Rows are points. The points of each table are mixes of a few directions, plus a little noise. Count the directions of each table, and those that both share. Where both have some left over, give the other angles between the two spaces (their principal angles), to ten degrees, smallest first.

First (6 x 2):
[[  0   2]
 [  3 -12]
 [  7 -27]
 [-10  41]
 [ 14 -57]
 [-14  54]]
Second (7 x 2):
[[ 25  17]
 [-45 -31]
 [ 34  23]
 [-44 -30]
 [ -6  -4]
 [ 39  27]
 [ -3  -3]]
Directions: first 1, second 1, shared 0; angles 70

First (9 x 6):
[[-28   0 -18   2 -20   6]
 [  9  10  -2  -5   5 -20]
 [-16  -1  -9   2 -11   7]
 [-15   0 -10   1 -11   3]
 [ 80 -39  85   8  66  51]
 [ 56  29  10 -15  36 -68]
 [-21  -5  -8   4 -13  14]
 [-34  -2 -19   1 -25  12]
 [-33   8 -28  -1 -25  -6]]
Second (7 x 6):
[[ -4  34  34   8  -8 -20]
 [ 18  -2   0  68 -47  26]
 [  6 -34 -36   2   3  25]
 [-12  55  32 -16  23  -5]
 [  4 -25 -27  -1   4  19]
 [ -3  28  21   5   0  -5]
 [-10 -55 -24 -65  27 -41]]
Directions: first 2, second 3, shared 0; angles 50, 80

First (9 x 11):
[[ 21  43  49  -1 -49 -12   1 -20  -7 -22  -7]
 [-15 -33 -39  -1  39  10  -2  13   6  15   5]
 [ 25  49  59   1 -60 -15   3 -21  -7 -25  -8]
 [-17 -33 -33  16  24   4  11  29   8  26   6]
 [  3   1 -22 -63  57  18 -46 -56 -10 -36  -8]
 [-18 -34 -23  44  -2  -2  30  55  12  43  12]
 [ 14  30  44  26 -58 -16  20  11  -1   1  -1]
 [-18 -36 -34  21  22   4  14  36   9  32   9]
 [  8  13  -1 -44  25   8 -32 -45  -9 -32  -9]]
Second (8 x 11):
[[ 25  15  35 -31  35  35  -4 -47  -7  18 -16]
 [  8  33 -24 -23 -44 -55 -25  -2  -5 -55   9]
 [ 28  34  10  -8 -38 -33   6   4  -4   3   6]
 [-10   2 -38  -3 -23 -41 -13  23  -1 -30  15]
 [-33 -38  59  44  25  65  20   6  -8  25  -4]
 [ -8 -13 -15  -4   6 -37  -9  54 -36  13  49]
 [-13 -20 -44  31  -1  21  24  -8  55   7 -42]
 [  0 -12  16  -6  40  45   2 -30   5  17 -19]]
Directions: first 2, second 5, shared 2

First (8 x 18):
[[ 12  10  21  -3  -2  -5  -1 -11 -11  10  -6   7   9  15  -3  11  14  18]
 [-30 -32 -56  10   5  14   2  29  27 -29  17 -21 -25 -37   4 -29 -35 -46]
 [-17 -18 -31   6   3   7   0  17  14 -16   9 -11 -14 -21   1 -16 -20 -25]
 [ 35  34  61 -11  -6 -15  -1 -33 -31  32 -19  22  26  41  -4  32  39  53]
 [ 34  37  65 -11  -6 -16  -3 -33 -31  33 -21  23  27  43  -4  33  41  55]
 [ 14  15  26  -5  -2  -7   0 -13 -13  12  -7   9  10  16  -1  13  16  21]
 [-56 -57 -99  17   9  24   4  54  49 -51  31 -36 -43 -66   6 -51 -62 -85]
 [  7   8  13  -2  -1  -3   0  -8  -6   7  -5   4   7   9  -1   7   7  12]]
Second (9 x 18):
[[-35  19  28  36  32 -19  22  19  35 -33   4 -62  27  52  16  48  43 -23]
 [-30  22  20  29  21 -41  16   6  22 -31  -9 -60  12  54  24  43  22 -12]
 [ 17  -9  -9  -9  -6   0 -11 -10 -22  25   0  43 -24 -23  -9 -16 -14 -16]
 [ 17 -19 -13 -23 -17  63  -5   8   4  13  15  26  18 -44 -24 -35  -7  31]
 [ -8  10   7  11   9 -30   3  -4  -1  -6  -7 -12  -8  22  10  18   4 -16]
 [ 24 -12 -25 -32 -32  14 -14 -15 -23  16  -8  32 -14 -37  -9 -40 -41  39]
 [-33  31  14  25  12 -66  16  -4  20 -47 -23 -85  10  70  39  46   6  12]
 [ 29 -23 -20 -30 -22  49 -15  -4 -18  30  10  58  -7 -57 -26 -46 -20  17]
 [ 19 -16  -2  -7   3  28 -11   3 -16  34  15  59 -15 -36 -24 -17   6 -33]]
Directions: first 1, second 3, shared 0; angles 80

First (9 x 32):
[[ -15   71  -57   -8  -13   68   41  -33   43   44  -48    1   22  -35
    23  -47  -16    7   -8   14  -19   53  -43  -21   99   60   23   42
   -44  -45   79   47]
 [  -6   27  -22   -3   -5   25   16  -14   17   18  -19    0    8  -13
     8  -17   -6    3   -2    5   -8   21  -17   -8   38   24    8   16
   -17  -18   30   18]
 [  -3   15  -12   -1   -3   15    8   -7    9    9  -11   -1    5   -7
     5  -10   -4    1   -2    3   -4   12   -9   -5   21   13    5    9
    -9   -9   16   10]
 [   3  -17   14    1    3  -17  -10    7  -11  -12   11    0   -5    8
    -6   11    5   -2    2   -3    5  -13   10    5  -24  -15   -6  -10
    11   11  -19  -12]
 [   8  -40   32    5    7  -38  -24   18  -24  -25   27   -1  -12   20
   -13   26    9   -3    4   -7   11  -31   25   12  -56  -35  -13  -23
    25   26  -44  -27]
 [  16  -81   65    9   14  -77  -47   38  -49  -51   54   -1  -25   39
   -26   53   19   -9    9  -16   23  -61   50   25 -113  -69  -25  -48
    50   52  -89  -52]
 [  -2    9   -6   -1   -1    8    6   -4    5    5   -6    0    3   -5
     2   -5   -1    1   -1    2   -2    6   -5   -3   12    7    3    5
    -6   -5   10    6]
 [ -10   51  -41   -6   -9   48   29  -24   30   32  -33    1   16  -24
    16  -33  -11    5   -5    9  -14   37  -31  -15   70   42   16   29
   -31  -31   56   34]
 [   7  -34   29    3    6  -33  -19   16  -21  -21   22   -1  -11   16
   -11   22    8   -3    4   -7   10  -26   21   10  -48  -29  -10  -19
    21   22  -37  -23]]
Second (9 x 32):
[[  5 -31  60 -17 -32 -24  73  49  40  32 -19  27  49  15 -62  28  48  38
  -10 -35  47   2 -21 -11 -52 -59 -64 -67 -22  37  -8  53]
 [ -9  46 -62   9  17  41 -35 -45 -12  -6  -4 -18 -26 -22  51 -36 -38 -24
    4  29 -39  18  -1   1  71  62  52  61  -1 -42  33 -20]
 [  0  -2   3  -1  -2  -1   5   3   3   2  -2   2   4   1  -4   1   3   2
    0  -2   3   0  -2  -1  -3  -3  -4  -4  -1   2   0   4]
 [-10  44  -9 -21 -37  47  96   7  73  68 -60  23  59 -22 -26 -23  22  37
  -15 -14  17  53 -59 -29  54  12 -29 -13 -59 -14  69  86]
 [  7 -32  24   4   8 -31 -22  13 -22 -23  23  -2 -12  16  -8  21   5  -5
    4  -5   7 -25  21  11 -44 -26  -8 -16  22  20 -37 -25]
 [ -3  17 -35  11  19  13 -45 -29 -25 -21  13 -16 -30  -8  37 -16 -29 -23
    6  21 -27  -3  14   7  29  34  38  40  14 -21   2 -33]
 [  0   0  -4   2   3   0  -8  -4  -5  -4   3  -3  -5  -1   5  -1  -4  -4
    1   3  -4  -1   3   1   2   4   5   5   3  -2  -2  -6]
 [  7 -40  35   3   4 -38 -17  21 -20 -22  24   2  -8  19 -17  26  12  -1
    3 -10  14 -28  22  10 -56 -36 -17 -27  22  27 -42 -21]
 [  2  -4 -14  10  19  -6 -46 -15 -31 -28  22 -14 -29   2  24  -2 -19 -21
    7  13 -17 -15  22  11  -1  13  26  22  22  -7 -17 -39]]
Directions: first 1, second 2, shared 1

First (11 x 32):
[[ 44  21  -3 -50   3  17  -4 -36  48 -25  -5  51 -48 -46  23   7 -51  29
   15   3  -8  15   4 -27 -27 -34  10   8  24 -41  12 -10]
 [-20 -10   2  24  -1  -8   1  16 -22  13   2 -25  24  22 -11  -3  25 -14
   -7  -1   4  -8  -2  15  13  17  -2  -4 -10  17  -5   5]
 [-18 -10   1  20  -2  -7   1  15 -19   9   2 -21  21  20 -11  -3  20 -12
   -7  -1   4  -7  -2  11  11  15  -2  -4  -8  16  -4   4]
 [ 45  22  -4 -49   2  15  -2 -35  49 -27  -6  50 -47 -47  22   7 -51  27
   14   2  -8  16   4 -28 -26 -35  11   8  23 -40  11 -12]
 [-65 -32   3  74  -3 -24   5  53 -73  38   7 -76  70  68 -32 -11  75 -43
  -23  -4  11 -23  -6  42  39  52 -16 -14 -33  58 -15  15]
 [ 54  27  -3 -60   3  20  -4 -44  59 -30  -5  62 -60 -57  27   8 -62  35
   20   3  -8  21   4 -35 -33 -43  12  11  28 -47  14 -14]
 [ 11   5  -1 -12   0   4   0  -9  11  -6   0  11 -12 -12   6   2 -12   8
    3   1   0   3   2  -7  -7 -10   3   3   5  -9   0  -2]
 [-59 -29   2  62  -3 -22   4  47 -63  33   6 -64  62  59 -28  -9  66 -37
  -19  -3  11 -21  -4  37  36  45 -13 -12 -29  51 -14  13]
 [-24 -12   2  27  -1 -12   2  21 -26  14   1 -28  25  26 -12  -4  29 -16
   -8  -2   4  -9  -2  16  14  20  -6  -5 -12  21  -7   6]
 [ 60  30  -2 -65   4  23  -5 -49  66 -34  -6  68 -64 -62  30  10 -67  39
   21   3 -10  21   6 -36 -35 -47  13  12  30 -53  15 -15]
 [-27 -12   1  31  -1 -10   2  21 -29  15   3 -30  29  28 -13  -4  30 -17
   -8  -2   4 -10  -3  15  17  21  -8  -5 -13  24  -8   6]]
Second (8 x 32):
[[-16  10  19  37   1 -15   2  16  17  25  21  -3  -2  20 -29 -24  16 -27
   -5  29  -1  -2  32  -9 -22   4  10 -33  -6 -21 -10  24]
 [ -4   4  70  32 -77   7   5  42 -29  32 -74 -23 -34  19  55 -28 -13  57
   11 -49  -6  -2  28  55 -51 -13 -38  -6 -17  -7 -13  13]
 [-24   2   0  25  30  -6  14   9  44   6  19   8   1  10 -28  -7  28 -36
  -33  55  -5 -24 -16  16 -15   2  14 -23  14 -17  -1  10]
 [-30  -9   4   7  37   9 -25   9  18  20  25  14  -7   0 -10 -24  53  -3
   -9  48 -17   9   8  27 -16 -18  -1  -4  -3  12  -2   4]
 [-33  10 -18  -3   4 -20  26  13 -25 -26 -54  -9  27  11  33  29  -1 -14
  -11 -13  28 -31 -43  34  10  12 -14  20   8  10  14 -13]
 [ 54  -9 -58 -87  41  35  -5 -64  39 -58  19  47 -17 -65  12  43 -38  25
   -2   3 -12   8 -58 -26  33 -22  17  44  33   5  23 -42]
 [-11  21 -24 -12  31 -22  -9 -12  -1 -10  20  17  14  -3 -12   5  -1 -31
   17  17  18  12  19 -38   6   2  12   0  -1  -8   8   3]
 [ 66 -28   4   2 -67  13  -6 -13 -65  12  23 -51  18   8 -21   5 -46  29
   33 -91  -4  30  30 -62  54  34   1   2 -29  28 -19   1]]
Directions: first 1, second 6, shared 1

First (11 x 32):
[[ 19 -19 -10  46   1   5  14  -8  -8  22 -16 -65   6   0  15  27  26 -10
  -11 -10   8 -28  16  45  41 -20 -55 -20   7 -15 -27  -9]
 [-37  23  12 -35  -8 -17 -30  17  10 -14   5  23  10  14 -22 -28  13  -1
   19 -18 -30  15  14 -25  22   7 -21 -12 -13  20  33  -2]
 [ 63 -18 -13  50  11  24  71 -30 -34  19  20 -24   2  30  44  44 -14  38
  -64  60  33 -27 -24  54 -60 -33  60  -1   9  46 -39  27]
 [ 34 -15   3   8   4   4   9  -5  -6  11  26   0  -7   6  16  18  42 -15
   -7  -4 -29  21  11  -8  16 -30 -65  -6 -12  42 -10 -18]
 [-40  23  11 -25  -9 -19 -28  15   9 -10  -1   0  18  18 -21 -23  17  -1
   16 -21 -27   3  21  -9  37   2 -35 -23 -11  16  29  -1]
 [  6   7  21  -9 -21  12  -8  15   8 -34 -15  51 -14 -17 -10 -22  15   1
    2  -2 -12   4  -4 -33  16  20  32  23 -20  26  35 -17]
 [  3 -15  -6  -6   6   2 -14   0   9   4  -3   7 -16 -33  -2   1  -8 -25
   22 -16   5  18  -4 -18  -2  10 -16  17   9 -43 -12 -14]
 [ 27 -35  19  30 -14  27  31  -9 -29  17   1 -59  31 -24  20  29  15 -24
   -5  -3 -15  -6  22  89  29 -26 -61 -29  23   8 -19   7]
 [-35   1   2 -45   6  -6 -24   4   8  -5   4  29   2 -32 -18 -21 -52 -14
   37  -8   6  30 -14 -16 -41  29  34  17  20 -56   3  12]
 [-55  35   3 -37 -10 -11 -27  15  20 -35 -33  51  -4  -6 -34 -45 -58  28
   16   6  32 -13 -24 -38 -33  55 121  28   0 -42  38  18]
 [ 14  10 -43  22  33 -23   4 -14  10  25  14 -12 -27  45  13  18   4  24
  -24  13  31 -14 -15 -41 -26 -17   7   5 -13  -3 -32  -4]]
Second (10 x 32):
[[ 26 -35  -6   5  -7 -15  10  26  41  41   2  -6   1  14  14 -54  -5 -11
  -40   0 -26  12 -37  15  -8   2  25 -30  19  -4  -9  -9]
 [-53  46 -24  51  -8 -28  17  16  54  -7   4  36   6 -55 -19  24  55   2
   43 -51 -53  18  23 -22  46   5  19 -23  -8 -18  48 -19]
 [-14  24  12  -7  11  12 -13 -21 -41 -33   3   8   0  -8 -15  34  -5   2
   27  11  29 -17  21 -11   6  -4 -32  22 -11   6   7   5]
 [ 28 -34  -1   1  -3 -12   6  22  29  35   3  -6   2  16  12 -52 -11 -15
  -41   7 -16   6 -35  15  -9   0  15 -28  20  -2 -10  -8]
 [ 52 -56   8  -7   3 -17   3  28  27  52   8 -10   3  32  14 -86 -32 -27
  -69  26  -8  -2 -60  26 -20  -2  10 -39  34   0 -20 -11]
 [-27  22 -16  -1 -14  18   7 -17  -6 -21 -14 -15  -8  -6  10  57  23  32
   35 -23  -1  16  40  -7  -2   4  17  33 -26   1  -3  16]
 [-23  39  17   3  19   3 -17 -20 -44 -41  11  27   5 -25 -31  35  -1  -8
   37   8  28 -25  25 -22  20  -5 -45  15  -8   2  24  -4]
 [ 62 -65  10 -22   0  -3   0  22  12  49   3 -24   0  47  23 -81 -40 -18
  -73  34   5  -1 -58  31 -32  -3  12 -26  30   4 -35  -3]
 [-27  27  -8 -15  -8  30  -2 -32 -32 -38 -15 -17  -9  -1   6  75  14  36
   43 -13  22   8  50 -11  -5   2   1  50 -34   5  -7  23]
 [-22  32   7  -6   8  15 -10 -25 -39 -37  -1   5  -2 -11 -13  48   1  10
   36   2  25 -12  32 -13   6  -2 -24  28 -18   5   7   8]]
Directions: first 6, second 3, shared 0; angles 50, 80, 90

First (11 x 32):
[[  0 -39  14  16  37  36  28 -12 -44  -5 -21 -10  -1  24 -38   3  30   5
    3 -12 -17  -7  -7 -33 -23  -2 -12  17 -18  45 -31  -2]
 [-58 -19 -28   1 -36  20   2 -35 -16  22 -27  67   2   8 -28  -5   7  10
   -1   5  19   6  33  67  38 -39  45 -10   8   6 -25  -5]
 [  5   8  -1  16 -42 -14 -43  -7   7 -21  -7   1  -3  -7   9  21 -22  13
   23  33  12   9 -14   8   7 -20  32 -14  17  25  -8   7]
 [-38  -7   4 -32 -79  -9 -50 -57  22  37 -31  41   6 -13  10  13 -12  -5
   15  14  26  18  20  71  51 -33  79 -28  39 -41 -23   8]
 [ 15   1  -6   8  40  13  32  18  -9 -20  19 -12  -5   6 -12 -11   5   0
  -10  -9 -15  -4  -5 -26 -23  19 -41  17 -14  15   8 -11]
 [ 21  18  -5   3  64  -9  47  55   1   3  30 -27   1   3  13 -23  13 -10
  -28 -30 -14 -20   0 -40 -26  35 -65  17 -34 -18  39  -3]
 [-40  22 -51  21  44 -11  63  67 -11  32  17  42   6  10   3 -39  20   3
  -44 -32  13 -31  38  21  12  -2 -40   5 -49 -20  45  -2]
 [ -4 -19   0 -28 -25  42  -5 -74   7 -29   3  24 -13  -4 -39   0 -16  -3
   13  15 -13  35   4  35   5   3  17   9  44   7 -40 -27]
 [-34  10 -27  38 -29 -24 -17  31 -13  15 -20  33   7   5  12   6   0  20
    3  16  29 -17  11  25  24 -41  33 -20 -18  23   9  17]
 [ 87  12  56 -24   7 -12 -40 -14  34 -50  29 -90  -9 -20  26  25 -28 -16
   26  16 -31  21 -55 -72 -45  48 -27   9  32  -4   0  -1]
 [ 47  13  43 -18  21 -33 -16  28  21  16   8 -68   8 -11  44  10   3 -19
    0 -17 -10 -11 -25 -56 -21  32 -21  -2  -8 -40  25  19]]
Second (8 x 32):
[[ 93  -9  44   2  34 -34 -69  38  54  39 -76 -28  53 -24   6 -39  37  17
   21 -53  42  40 -67  -5  67  -2 -22 -20  18  24  24  33]
 [ 14  -1   6   0   5  -5 -10   6   8   5 -11  -4   8  -3   1  -6   5   2
    3  -8   6   5  -9  -2  10   0  -4  -3   3   4   4   4]
 [-64   6 -30  -2 -24  23  48 -27 -36 -27  52  19 -37  17  -4  27 -25 -11
  -15  37 -30 -27  47   3 -47   2  16  14 -12 -17 -17 -23]
 [-62   6 -29  -3 -23  23  46 -25 -35 -26  50  18 -35  16  -5  26 -24 -11
  -14  36 -28 -26  46   3 -46   1  15  13 -12 -16 -16 -22]
 [ 94  -9  44   2  34 -34 -70  38  53  39 -77 -27  53 -24   7 -40  37  17
   21 -53  42  39 -69  -6  67  -2 -23 -20  17  24  24  33]
 [ 19  -2   9   1   8  -7 -14   8  11   8 -15  -5  11  -5   2  -8   8   3
    4 -11   9   8 -14  -1  14   0  -5  -3   4   5   4   6]
 [-41   4 -20  -1 -15  15  30 -17 -24 -17  34  12 -23  11  -3  17 -16  -7
  -10  24 -19 -18  30   3 -30   1  10   8  -8 -10 -11 -15]
 [-52   5 -24  -1 -19  18  39 -21 -30 -21  41  15 -29  14  -4  21 -21 -10
  -12  30 -23 -22  38   2 -37   1  13  11 -10 -13 -14 -19]]
Directions: first 5, second 1, shared 0; angles 60

First (8 x 32):
[[ 24  -1  34 -13  11   8  10  31  -5   8 -10  23  21  10   8  -4 -52  -9
   22  -7   9  -3  -2 -10  -1  10  24   7  27 -21   2  -8]
 [-59   4 -82  30 -25 -20 -23 -70  11 -21  24 -54 -49 -23 -21   9 121  21
  -49  15 -22   6   4  23   1 -22 -57 -17 -62  47  -7  19]
 [ 64 -13  52 -27  -3  22  23 -19   3  39 -34  12  19  18  14  -3 -19 -11
  -20   4  12  -5  15 -12 -11   6  16  20  -4   3  40 -18]
 [-31   5 -31  15  -4 -11 -12  -6   1 -16  16 -13 -15 -10  -8   3  27   7
   -2   2  -8   3  -4   8   4  -6 -15  -9 -10   7 -14   9]
 [ 45  -5  56 -22  13  15  17  36  -6  19 -20  33  31  17  14  -5 -72 -13
   23  -8  15  -4   0 -15  -3  14  35  13  35 -26  11 -14]
 [ 17  -6   3  -6  -9   6   5 -32   5  15 -12 -10  -5   3   2   1  27   0
  -27   7   0  -1  10   0  -6  -3  -9   5 -21  17  20  -5]
 [-60  14 -37  23  11 -21 -21  46  -8 -41  35   2  -7 -14 -10   1 -17   6
   41  -9  -7   4 -20   8  13  -1  -1 -19  24 -20 -47  17]
 [ -1   1   5  -1   4   0   0  14  -2  -3   2   7   5   1   1  -1 -17  -2
   11  -3   1   0  -3  -2   2   3   7   0  11  -9  -5   0]]
Second (8 x 32):
[[  7 -16  17  -5  -8 -24 -10 -14 -18  15 -11  -3  23   5  18  16 -28   1
    9  -6  11  -5 -15  -4  25  14   2   0  -2  12   8 -23]
 [-41  47 -23  10   0  24  16  13  15 -20  15 -36 -33   0  16 -33  43  15
   10  -5 -25   9 -21 -21 -27 -47 -25 -26  23  27 -34  29]
 [ 10  16   9  19 -36 -24 -10  35  14 -12 -24 -11   6 -42 -15   1  19  36
    7 -24  -8 -26  21   0   2   1  42  14  -7 -36  49  -6]
 [-21  24  -9   6  -5  25  10  13  27 -38  23  -6 -34 -16   8 -33  19  19
  -18  35 -21   0 -20  11 -17 -34 -36 -18  -4  26 -27  44]
 [ 24 -42  -5 -15  46  22 -13 -38  -5  20  -5   3  11  58  33  -1 -14 -57
  -15  41  22  41   0  12 -17   7 -25 -11  45   4 -25  -5]
 [ -2  -7 -12 -16  36  34  13 -17  -9  17  16  10  -9  43   9 -10  14 -40
   -4   7   1  34   7 -11 -23 -11 -15  -7  21  11 -45   2]
 [ 25 -20  36  -9 -28 -28   2  12 -17  13  -2  41  24 -26 -22  22 -26  17
   -1 -19   4 -22  18   3  34  27  36  28 -52 -13  22 -26]
 [ -2  -3 -13  10  -5 -29  -9  -4  -7   4 -12   2  11 -22 -46  38 -26   9
   12 -30  16 -31  11  11  24  45  20  20 -25 -32  52 -15]]
Directions: first 2, second 6, shared 0; angles 40, 80

First (10 x 32):
[[-28  -1   5 -13   5  30  18  -3  14  20   0  39  17  20  -8  -2  -6  -6
   -3   6 -17 -34  -9  10  30   0 -10 -14  -5  -9  -8   1]
 [  3  11 -11  60   4 -32 -39  14  -1  31  -7   3  -7 -20  15 -35   6  58
   -5  13  17  18  39 -37 -57 -15   3  44 -23  39 -13  -8]
 [  8  16 -17  20  -8   0  -3   3 -19  50 -23  -2  14  -5  -1 -27  20  50
   -4  34 -13 -18   8 -32  -7  17  16 -18  10 -35  10  19]
 [ 79  42  -6  32 -23 -39 -18  38 -16 -49  -3 -18  -4 -22 -32  16   5 -20
  -47 -14  20  53  20 -22 -69 -41 -25 -79   5  47 -22 -16]
 [-17 -21  -2 -20   5   5   6 -21  -6   8   0 -23  -8   1  18  -2   4   7
   26   5  -4  -8 -13   9  27  28  22  36  10 -33  23  14]
 [ 23  21 -10   3 -15   4   9   9 -17  19 -19   1  17   1 -18  -5  16  14
  -16  20 -13 -11  -3 -19  -1   6   3 -58  17 -30   5  14]
 [-17 -11  12 -14  10  10   5  -2  19 -22  15  18  -3  10  -1  15 -16 -32
    1 -20   3   0  -5  23  12 -12 -15  11 -12  24 -12 -14]
 [-14  -2  -5  -9  -1  16  11  -7  -4  28 -10   7  11   8   1 -10   7  15
    6  17 -14 -25  -7  -3  22  17  10  -5   8 -33   9  14]
 [ 30 -11   6   0   1 -38 -20   0  -4 -63  19 -48 -33 -22  13  24  -9 -30
    7 -34  31  56   5  12 -31 -12   1  33  -2  37   4 -15]
 [-65 -44  24 -61  25  42  30 -31  32 -20  26  23  -5  30  13  26 -28 -56
   32 -27 -10 -30 -34  59  75  13  -4  50  -8  -8   5  -8]]
Second (10 x 32):
[[ 30  10 -12  41  -5 -41 -33  10 -16   2  -6 -35 -16 -28  13 -17  11  39
   -1   5  21  36  26 -31 -53  -5  12  26  -4  19   3  -1]
 [-47 -15 -14  58  19 -19 -41 -11   4  81 -11   3  -9 -16  46 -62  10 102
   31  32   9 -11  38 -39 -29  16  30 121 -29   9   5   5]
 [-70 -23  -1  12  22  23  -4 -19  19  69  -4  37   7  13  28 -38  -2  52
   28  23 -13 -45   8  -5  26  19  14  81 -22 -11   2   5]
 [ 10   3   4 -15  -5   6  11   2   0 -20   3   0   3   4 -11  15  -3 -26
   -7  -8  -3   2 -10  10   9  -4  -7 -29   7  -3  -1  -1]
 [ 10   4   7 -28  -6  14  20   2   2 -29   5   6   6  11 -19  25  -5 -43
  -11 -12  -7  -3 -19  20  21  -5 -13 -47  11  -7  -2  -2]
 [ 34  11  -8  27  -8 -33 -23  10 -15 -12  -4 -31 -13 -22   4  -5   8  18
   -6   0  17  34  17 -21 -42  -7   6   4   1  16   2  -2]
 [ 23   8   1  -6  -8  -6   3   6  -6 -25   2 -11  -2  -3 -10  14   0 -21
  -10  -8   3  14  -4   3  -6  -7  -6 -30   8   3  -1  -2]
 [ -8  -3  16 -59  -3  44  45  -4  13 -33  10  30  18  32 -29  39 -14 -74
  -11 -17 -22 -28 -38  42  59  -2 -23 -70  14 -21  -5  -1]
 [ -4  -1  10 -37  -2  27  28  -2   8 -21   6  18  11  20 -18  25  -8 -46
   -7 -11 -13 -17 -24  26  36  -1 -14 -44   9 -13  -3  -1]
 [ 22   7  -3   8  -6 -15  -8   6  -8 -14  -1 -16  -6 -10  -2   4   3  -1
   -6  -3   8  18   5  -7 -18  -5   0 -10   4   7   0  -1]]
Directions: first 4, second 2, shared 2
